Rows are points. The window is the flat piece filled in between its corners: a triangle in 3 columns, a solid with four corners in 4, and so on. A path goes straight from each point to the next, and from the last back to the first. After which points does the path pass through the window?
In the rows, 128 means zero.

Window:
| 138 | 137 | 125 |
| 118 |  78 | 126 |
| 116 | 176 | 130 |
Path:
(1): | 132 | 159 | 116 |
(2): | 130 | 184 | 102 |
(3): | 128 | 179 | 165 |
(4): | 118 | 177 | 157 |
(5): | 116 | 163 |  94 |
(6): | 135 | 135 |  91 |
(7): | 138 | 139 | 162 |
(8): | 113 | 147 | 153 |
(9): | 108 | 147 | 107 |
(10): | 138 |  98 |  94 |
(11): | 144 | 109 | 152 |
(12): | 133 | 159 | 159 |
Through the window after points: 4, 6

Window (6 x 6):
| 186 | 119 |  68 | 107 | 158 | 124 |
| 143 | 154 | 153 | 138 |  99 | 120 |
|  91 |  93 | 117 | 101 | 134 | 129 |
| 109 | 108 | 173 | 130 | 151 | 137 |
| 111 | 178 | 156 | 127 | 123 | 139 |
| 116 | 154 | 106 | 168 |  99 | 121 |
Path:
(1): | 147 | 133 | 116 | 149 | 102 | 165 |
(2): | 132 | 147 | 108 | 143 | 120 | 110 |
(3): | 110 | 126 | 156 | 127 | 153 | 111 |
(4): | 114 | 115 | 160 | 129 | 132 | 156 |
(5): |  74 | 155 | 189 | 145 |  99 | 150 |
(6): |  68 | 179 | 186 | 141 | 117 |  85 |
(7): | 101 | 138 | 124 | 143 | 134 |  92 |
(8): | 119 | 127 | 116 | 131 | 114 | 181 |
(9): | 148 | 114 | 116 | 109 | 124 | 174 |
(10): | 125 | 136 | 125 | 108 | 154 |  91 |
(11): | 128 | 155 | 130 | 151 | 127 |  94 |
(12): | 142 | 142 | 121 | 165 | 100 | 176 |
Through the window after points: 1, 3

Window:
|  89 | 124 | 163 |  57 | 121 | 130 | 142 | 129 |
| 144 |  64 | 145 | 170 | 115 | 131 | 148 | 145 |
| 109 | 133 | 186 | 110 | 119 |  94 | 181 | 133 |
| 109 | 111 | 146 |  66 | 215 |  99 |  95 | 138 |
|  70 |  98 | 174 | 154 | 124 | 122 | 116 | 148 |
| 144 | 129 | 161 | 134 | 133 | 146 |  94 | 146 |
| 140 | 134 | 147 | 133 | 134 | 172 | 195 | 139 |
| 145 | 146 |  96 | 206 |  91 | 139 | 129 | 145 |
Path:
(1): | 105 | 102 | 174 | 118 | 146 | 128 | 135 | 104 |
(2): | 107 |  99 | 171 | 105 | 140 | 121 | 135 | 181 |
(3): | 110 | 105 | 158 | 103 | 153 | 119 | 128 | 183 |
(4): | 110 | 107 | 166 | 117 | 155 | 124 | 117 | 118 |
(5): | 101 | 121 | 169 | 126 | 121 | 112 | 134 |  75 |
(6): | 108 | 118 | 158 | 125 | 124 | 116 | 134 | 159 |
(7): | 138 | 134 | 116 | 150 | 120 | 128 | 128 | 194 |
(8): | 129 | 130 | 132 | 166 | 123 | 135 | 120 | 112 |
(9): | 102 | 114 | 151 | 133 | 146 | 119 | 134 | 107 |
(10): | 104 | 117 | 142 | 124 | 137 | 114 | 139 | 159 |
(11): | 125 | 105 | 149 | 125 | 132 | 131 | 145 | 172 |
(12): | 119 | 111 | 147 | 136 | 142 | 134 | 136 |  99 |
(13): | 113 | 127 | 172 | 122 | 137 | 109 | 148 |  99 |
(14): | 116 | 127 | 158 | 115 | 130 | 109 | 158 | 162 |
(15): | 126 | 101 | 152 | 128 | 129 | 118 | 138 | 211 |
(16): | 121 |  87 | 151 | 139 | 141 | 127 | 133 |  94 |
Through the window after points: 7, 11, 13, 15

Window (11 x 11):
| 175 | 129 | 148 | 165 | 175 | 175 | 118 |  99 | 107 | 130 | 140 |
| 114 | 119 | 118 | 115 | 157 | 115 | 149 | 159 |  96 | 117 | 107 |
| 169 | 109 | 162 | 109 | 154 | 103 | 115 | 134 | 177 |  61 | 133 |
| 126 |  72 | 112 | 168 | 140 |  76 | 140 | 167 | 135 | 156 | 116 |
| 103 | 140 | 164 | 141 | 105 | 127 | 160 | 120 | 152 | 101 | 146 |
|  95 |  85 |  95 | 131 | 173 | 157 | 129 | 134 | 219 | 137 | 143 |
|  94 |  51 | 160 | 160 | 116 | 109 | 120 | 102 | 115 | 172 | 135 |
| 168 | 147 | 139 | 156 | 113 | 138 |  87 | 160 |  94 | 149 | 107 |
| 105 | 137 | 151 | 108 | 184 | 144 | 156 | 179 | 134 | 138 | 122 |
| 130 |  82 | 125 | 123 | 102 | 169 | 141 | 170 | 203 | 128 | 133 |
| 139 | 153 | 161 |  91 | 126 | 125 | 161 | 124 | 141 | 124 | 138 |
Path:
(1): | 132 | 103 | 140 | 126 | 142 | 129 | 137 | 136 | 145 | 114 | 159 |
(2): | 118 |  91 | 132 | 106 | 112 | 149 | 120 | 168 | 153 | 127 | 190 |
(3): | 135 | 115 | 135 | 137 | 135 | 145 | 158 | 133 | 192 | 125 |  86 |
(4): | 134 | 132 | 146 | 130 | 150 | 128 | 154 | 142 | 158 | 112 |  77 |
(5): | 150 | 136 | 123 | 111 | 147 | 140 | 118 | 179 | 148 | 105 | 182 |
(6): | 106 |  92 | 111 | 124 | 145 | 127 | 122 | 157 | 149 | 119 | 190 |
(7): | 130 | 113 | 142 | 134 | 132 | 163 | 154 | 131 | 197 | 135 |  78 |
(8): | 132 | 125 | 155 | 140 | 140 | 155 | 137 | 130 | 130 | 140 |  89 |
(9): | 131 | 124 | 128 | 140 | 145 | 132 | 138 | 127 | 125 | 135 | 183 |
(10): | 149 | 117 | 139 | 118 | 134 | 151 | 114 | 146 | 129 | 109 | 191 |
(11): | 132 | 137 | 155 | 143 | 154 | 157 | 143 | 115 | 165 | 128 |  77 |
(12): | 149 | 134 | 166 | 161 | 149 | 152 | 142 |  97 | 143 | 120 |  70 |
(13): | 163 | 109 | 133 | 126 | 159 | 136 | 105 | 147 | 129 | 112 | 180 |
(14): | 121 |  95 | 127 | 142 | 126 | 121 | 103 | 143 | 131 | 135 | 177 |
(15): | 139 |  94 | 149 | 148 | 128 | 126 | 129 | 109 | 153 | 127 | 104 |
(16): | 121 | 107 | 154 | 139 | 138 | 133 | 150 | 123 | 167 | 131 |  97 |
Through the window after points: 2, 6, 12

Window, 12 rows:
| 129 | 104 | 162 | 111 |  86 | 111 | 116 | 165 | 174 | 113 | 136 | 148 |
| 140 | 111 | 125 | 142 | 148 | 122 | 199 |  65 |  59 |  60 | 149 | 106 |
| 118 | 114 |  87 | 130 | 121 | 103 |  76 | 102 | 147 |  95 | 111 | 112 |
|  79 | 101 | 160 | 111 | 133 | 144 | 107 | 132 | 167 | 152 | 103 | 117 |
| 137 | 124 |  81 | 118 | 166 | 112 | 134 | 132 | 171 | 117 | 144 |  96 |
|  76 | 114 | 132 | 139 | 142 | 149 | 130 | 125 | 178 |  42 | 145 | 140 |
| 177 | 152 | 152 | 127 | 136 | 149 | 119 | 144 | 133 |  59 | 125 | 128 |
| 100 |  90 | 158 | 163 | 140 | 102 |  95 | 129 | 110 | 155 | 131 | 120 |
| 123 | 165 | 137 | 171 | 127 | 119 | 181 | 104 | 121 | 105 | 103 | 113 |
| 140 |  83 | 174 | 188 | 135 | 180 |  62 |  51 | 162 | 160 | 116 | 149 |
| 122 | 119 |  77 | 141 | 128 | 156 | 128 | 184 | 115 | 159 | 124 | 102 |
| 126 | 166 | 115 | 155 | 123 | 158 |  88 | 103 | 130 | 173 | 143 | 108 |
Path:
(1): | 140 | 113 | 144 | 146 | 103 | 143 | 116 | 123 | 145 | 125 | 129 |  54 |
(2): | 136 |  98 | 154 | 155 | 116 | 136 | 111 | 100 | 168 |  97 | 148 |  95 |
(3): | 102 | 139 | 142 | 129 | 157 | 127 | 108 |  96 | 150 | 123 | 107 | 184 |
(4): | 134 | 147 | 106 | 112 | 151 | 143 | 129 | 121 | 136 | 104 | 115 | 155 |
(5): | 128 |  99 | 127 | 165 | 104 | 138 | 129 | 127 | 146 | 107 | 149 |  49 |
(6): | 127 | 100 | 147 | 169 | 130 | 121 | 104 | 125 | 139 | 120 | 134 |  69 |
(7): |  80 | 116 | 126 | 123 | 144 | 120 | 113 | 125 | 119 | 125 | 125 | 196 |
(8): | 116 | 135 | 120 | 148 | 137 | 126 | 108 | 101 | 132 | 116 | 109 | 165 |
(9): | 130 | 107 | 140 | 153 | 116 | 136 | 123 | 108 | 158 | 105 | 130 |  68 |
(10): | 120 | 124 | 129 | 151 | 124 | 149 | 121 | 117 | 162 |  98 | 131 |  94 |
(11): | 131 | 124 | 107 | 115 | 139 | 142 | 134 | 123 | 130 | 106 | 117 | 170 |
(12): | 128 | 127 | 131 | 147 | 156 | 128 | 125 |  80 | 119 | 125 | 129 | 177 |
(13): | 133 |  92 | 141 | 159 | 121 | 152 | 107 |  89 | 137 | 109 | 125 |  90 |
(14): | 122 | 104 | 144 | 156 | 114 | 132 | 113 | 126 | 148 | 120 | 130 |  61 |
(15): | 102 | 112 | 140 | 130 | 143 | 125 | 102 | 121 | 137 | 130 | 117 | 149 |
(16): | 135 | 134 | 108 | 131 | 166 | 107 | 135 | 125 | 121 | 135 | 121 | 169 |
Through the window after points: 6, 8, 12, 14

Window, 14 rows:
| 127 | 160 | 108 | 182 | 150 | 118 | 116 | 143 | 205 | 111 | 120 | 108 | 101 | 119 |
|  66 |  98 | 127 | 132 | 142 | 118 | 122 | 115 | 170 |  77 | 143 | 149 | 115 |  98 |
| 125 | 138 |  94 | 139 | 119 | 113 | 156 | 116 | 183 |  69 |  69 | 132 | 108 | 107 |
| 124 | 122 | 184 | 148 | 118 | 147 | 145 | 125 | 123 |  67 | 108 | 150 | 122 | 112 |
| 129 | 128 | 108 | 158 | 127 | 146 | 172 | 106 | 102 | 174 | 143 | 156 | 100 | 163 |
| 102 | 136 |  94 | 152 | 136 | 124 | 151 | 114 |  68 | 172 | 138 |  78 | 114 | 139 |
| 119 | 158 | 138 | 105 | 105 | 119 | 141 | 140 | 112 | 139 | 123 | 140 |  93 | 160 |
| 130 |  96 | 103 | 151 | 108 | 141 | 136 | 153 | 116 | 188 | 124 | 106 |  78 | 131 |
| 115 | 112 | 108 | 144 | 146 | 123 | 147 | 143 | 204 |  73 |  97 |  99 | 139 | 162 |
| 101 | 102 | 112 | 160 | 156 | 104 | 145 | 165 | 131 |  53 | 156 | 147 |  84 | 110 |
| 107 | 123 | 125 | 149 | 134 | 114 | 147 | 159 |  72 | 181 | 118 | 165 | 132 | 128 |
| 160 | 135 | 106 | 107 | 157 | 160 | 144 | 144 |  82 | 194 | 141 | 135 | 105 | 123 |
| 101 | 103 | 105 | 157 | 114 | 132 |  86 | 144 | 120 |  37 | 155 | 177 | 130 | 109 |
|  82 | 158 | 113 | 148 | 137 | 173 | 151 | 147 | 193 |  72 |  70 | 122 | 100 | 137 |
Path:
(1): | 104 | 127 | 125 | 144 | 155 | 118 | 106 | 133 | 131 |  99 |  82 | 139 | 103 | 147 |
(2): | 103 | 120 | 120 | 141 | 145 | 131 | 120 | 121 | 137 |  90 |  87 | 136 |  97 | 129 |
(3): | 116 | 141 | 108 | 150 | 107 | 144 | 157 | 152 | 163 |  94 | 125 | 135 | 118 | 120 |
(4): | 108 | 142 | 113 | 129 |  87 | 139 | 170 | 158 | 145 | 122 | 136 | 125 | 110 |  94 |
(5): | 125 | 101 | 115 | 150 | 159 | 118 |  99 | 117 | 116 | 121 | 106 | 142 |  91 | 166 |
(6): | 113 | 116 | 127 | 140 | 140 | 130 | 115 | 136 | 117 | 113 | 113 | 147 |  97 | 128 |
(7): | 123 | 127 |  95 | 124 | 127 | 155 | 190 | 145 | 118 | 143 | 165 | 128 | 130 | 116 |
(8): | 101 | 128 | 116 | 143 | 116 | 137 | 165 | 149 | 155 |  93 | 125 | 132 | 136 | 129 |
(9): | 109 | 126 | 121 | 152 | 140 | 122 | 106 | 126 | 132 | 113 | 100 | 134 |  79 | 135 |
(10): | 144 | 118 | 131 | 149 | 164 | 128 | 115 |  88 | 112 | 152 |  83 | 116 |  67 | 153 |
(11): | 106 | 148 | 100 | 131 | 111 | 133 | 175 | 177 | 172 | 121 | 139 | 125 | 134 | 114 |
(12): | 115 | 136 | 104 | 169 | 102 | 141 | 173 | 150 | 143 | 136 | 158 | 116 | 155 | 111 |
(13): | 124 | 128 | 119 | 138 | 148 | 129 | 127 | 135 | 112 | 135 |  99 | 136 |  83 | 145 |
(14): | 106 | 108 | 133 | 147 | 171 | 123 | 105 | 118 | 160 |  92 |  89 | 121 |  74 | 152 |
(15): | 105 | 136 |  95 | 152 | 116 | 133 | 176 | 164 | 131 |  97 | 148 | 132 | 129 | 111 |
(16): | 114 | 142 | 130 | 151 |  95 | 172 | 204 | 149 | 153 | 112 | 136 | 136 | 127 |  98 |
Through the window after points: 2, 4, 14, 16

Window:
| 163 | 113 | 137 |  61 | 157 | 174 | 186 | 137 | 115 |  95 | 108 | 118 | 156 | 122 |
| 154 | 184 | 163 | 139 | 101 |  85 | 108 |  90 | 149 | 123 | 178 | 152 | 126 | 160 |
| 106 | 136 | 114 | 126 | 115 | 136 | 164 | 132 | 152 | 115 | 185 | 139 | 128 | 159 |
| 106 | 129 | 177 | 161 | 137 |  81 | 118 |  90 | 138 | 115 | 139 | 129 | 165 | 113 |
| 142 | 124 | 119 | 144 | 157 | 131 | 171 | 149 | 150 | 144 | 197 |  96 | 120 | 132 |
| 148 |  91 | 127 | 108 | 155 | 148 | 110 | 105 | 158 | 116 | 111 | 135 |  98 | 116 |
| 131 | 107 | 124 | 134 | 115 | 114 | 200 | 109 | 197 | 153 | 146 | 160 | 114 | 120 |
| 137 | 131 | 131 | 136 | 179 | 130 |  54 |  93 | 169 | 158 | 151 | 143 | 158 | 137 |
| 140 | 183 | 136 |  93 | 105 | 174 | 129 | 160 | 146 | 147 | 102 | 132 | 113 |  65 |
| 138 | 128 | 137 | 147 | 119 | 123 | 131 | 101 | 126 | 114 | 160 | 171 | 157 |  84 |
| 134 | 103 |  66 |  97 | 122 | 106 | 138 | 161 | 137 | 151 | 139 | 142 | 133 | 128 |
| 146 | 145 | 126 | 133 | 178 | 137 | 134 | 165 | 198 | 129 | 135 | 152 |  89 | 117 |
| 156 | 167 | 109 | 112 | 120 | 168 | 132 | 147 | 111 | 147 |  86 | 146 | 115 | 134 |
| 165 | 173 | 148 | 172 | 106 | 122 | 164 | 129 | 222 |  93 | 131 | 106 | 118 | 136 |
Path:
(1): | 146 | 179 |  66 |  90 | 145 | 137 | 109 | 101 | 149 |  97 | 155 | 132 | 122 |  92 |
(2): | 114 | 171 | 105 | 112 | 152 | 117 | 164 |  86 | 174 | 121 | 156 | 131 | 130 | 132 |
(3): | 140 | 121 | 134 | 139 | 125 | 135 | 134 | 139 | 161 | 132 | 154 | 140 | 129 | 136 |
(4): | 138 | 117 | 180 | 129 | 131 | 157 | 129 | 151 | 174 | 145 | 129 | 145 | 131 | 115 |
(5): | 163 | 175 |  65 | 101 | 135 | 102 | 158 | 101 | 128 | 115 | 124 | 128 | 115 | 111 |
(6): | 139 | 144 | 114 | 102 | 151 | 137 | 170 | 106 | 153 | 104 | 144 | 119 | 123 | 126 |
(7): | 160 | 118 | 169 | 125 | 105 | 158 | 131 | 178 | 144 | 133 | 114 | 147 | 152 | 127 |
(8): | 147 | 113 | 148 | 130 |  94 | 132 | 124 | 137 | 160 | 121 | 150 | 171 | 139 | 130 |
(9): | 120 | 165 | 102 | 129 | 168 | 112 | 150 | 101 | 119 | 138 | 135 | 113 | 135 |  82 |
(10): | 136 | 179 | 129 | 111 | 145 | 127 | 147 | 116 | 162 | 121 | 119 | 125 | 119 | 110 |
(11): | 150 | 145 | 140 | 133 | 101 | 150 | 135 | 148 | 168 | 134 | 132 | 135 | 122 | 106 |
(12): | 137 | 108 | 154 | 114 | 123 | 144 | 116 | 166 | 170 | 125 | 136 | 162 | 138 | 145 |
(13): | 138 | 171 |  96 | 151 | 194 | 117 | 101 |  61 | 156 | 157 | 162 | 110 | 128 | 107 |
(14): | 139 | 175 | 122 | 107 | 134 | 111 | 171 | 108 | 164 | 123 | 139 | 117 | 106 |  84 |
(15): | 160 |  97 | 145 | 157 | 140 | 153 |  95 | 146 | 161 | 132 | 128 | 159 | 157 | 151 |
(16): | 137 | 105 | 182 | 152 | 124 | 129 | 143 | 150 | 131 | 145 | 136 | 141 | 143 | 143 |
Through the window after points: 2, 6, 8, 10, 12
